Each row of a before or after table is a point. The points were changed in one or more steps. Then noise was added and the rows were shuffled. The steps act on columns, c1 being the first. What was done? A step turns or swaps two columns, mirrors them in a line or flattens them onto one, adds a multiple of one to another, or multiplies or shifts one. Angles are multiples of 10 degrees, from the lower column toward the higher: turns from -170 to 170, lines from 10 to 170 but not 90. Use the fewest steps. Two steps may share a column if one is a turn and the other turns, adds or multiplies; they go together, in the order done. Otherwise the lowest column goes first.
In the rows, 128 means zero.

Before (12 x 3)
[[156 139 154]
 [145 138 133]
 [109  90 149]
 [136 152 125]
 [169 143  40]
 [117 151 150]
 [128 129 121]
 [110 151 143]
 [138  68 152]
 [112 146 153]
 [116 142 143]
 [124 145 154]]
After (12 x 3)
[[114 142 142]
 [103  90 149]
 [110 148 154]
 [165 139 155]
 [128 128 121]
 [142  68 152]
 [121 145 155]
 [181 142  43]
 [106 151 142]
 [113 151 151]
 [151 137 133]
 [139 151 124]]
Steps: multiply c1 by 1.3

Before (9 x 8)
[[118 112 150  98 120 140 146 137]
 [ 94 155 168  91 104 109  91 144]
 [ 89 161 164 184 158  84 131 131]
 [ 84 160 121  93 159 141 146 139]
 [233 115 116 117 152 146 110 110]
 [ 94 131 147 124 159 142 115 155]
 [ 90 107 151 113 131 131 113  97]
 [125 107 151  86 168 124 134 121]
 [136 111 123 145 138  88 108 129]]
After (9 x 8)
[[152 106 123  86 165 115 133 123]
 [149  93  87 115 129 128 113 139]
 [116 104 231 114 146 122 112 135]
 [124 114 134 146 149 119 110 117]
 [147 121 118  97 116 132 147 113]
 [166 156  90 186 167 111 131 146]
 [148 149  91 124 154 120 114 110]
 [167 160  93  90 112 135  93 133]
 [121 161  82  95 150 118 144 140]]
Steps: swap c1 and c3; mirror c2 and c8 in the line at 20 degrees; flatten c5 and c6 onto the line at 160 degrees

Before (12 x 12)
[[174 133 117 122 110 170 146 101 107 127 104 159]
 [150 123 125 129 155 167 143 132  94  90 101 180]
 [182 108 166 122 151 119 183 121 156 141 117 106]
 [123  98 107 101 129 174 142 145 114 115 130 161]
 [185 100 173  88 162 117 135  87 151 133 111 100]
 [151 140 163 122 139 100 150  84 194 106 117  94]
 [122 131 164 174  99 122  80 145 151  91 162 126]
 [168 144 102 114 158 181 140 132 102 123 108 126]
 [128  99 120 167 139 165 115 121 133  97 181 160]
 [144 166 152 138 121  99 105 127 155 108 176 150]
 [178 135  73 124 146 154 124 133 113 138  69 176]
 [134 146 162 134 150 106 129  93 140 159 109 113]]
After (12 x 12)
[[175 162 117 122 109 168 135 101 107 127 104 128]
 [151 120 163 122 138  99 138  84 193 106 118 128]
 [123 130 105 101 129 175 133 145 114 114 131 127]
 [178 153  72 124 146 154 128 133 115 138  69 128]
 [150 151 125 129 157 166 135 132  95  90 103 127]
 [133 132 162 133 149 105 130  92 140 158 108 128]
 [180 103 167 122 151 118 150 121 157 141 116 128]
 [184  92 174  89 162 118 130  88 152 133 111 129]
 [129 125 118 167 140 166 122 121 133  96 181 128]
 [122 129 165 174  98 123 109 146 151  92 160 129]
 [144 146 153 139 121 100 119 125 156 108 176 127]
 [167 182 102 113 157 181 133 132 103 124 109 127]]
Steps: add 0.7 times c6 to c2; multiply c7 by 0.4; multiply c12 by 0
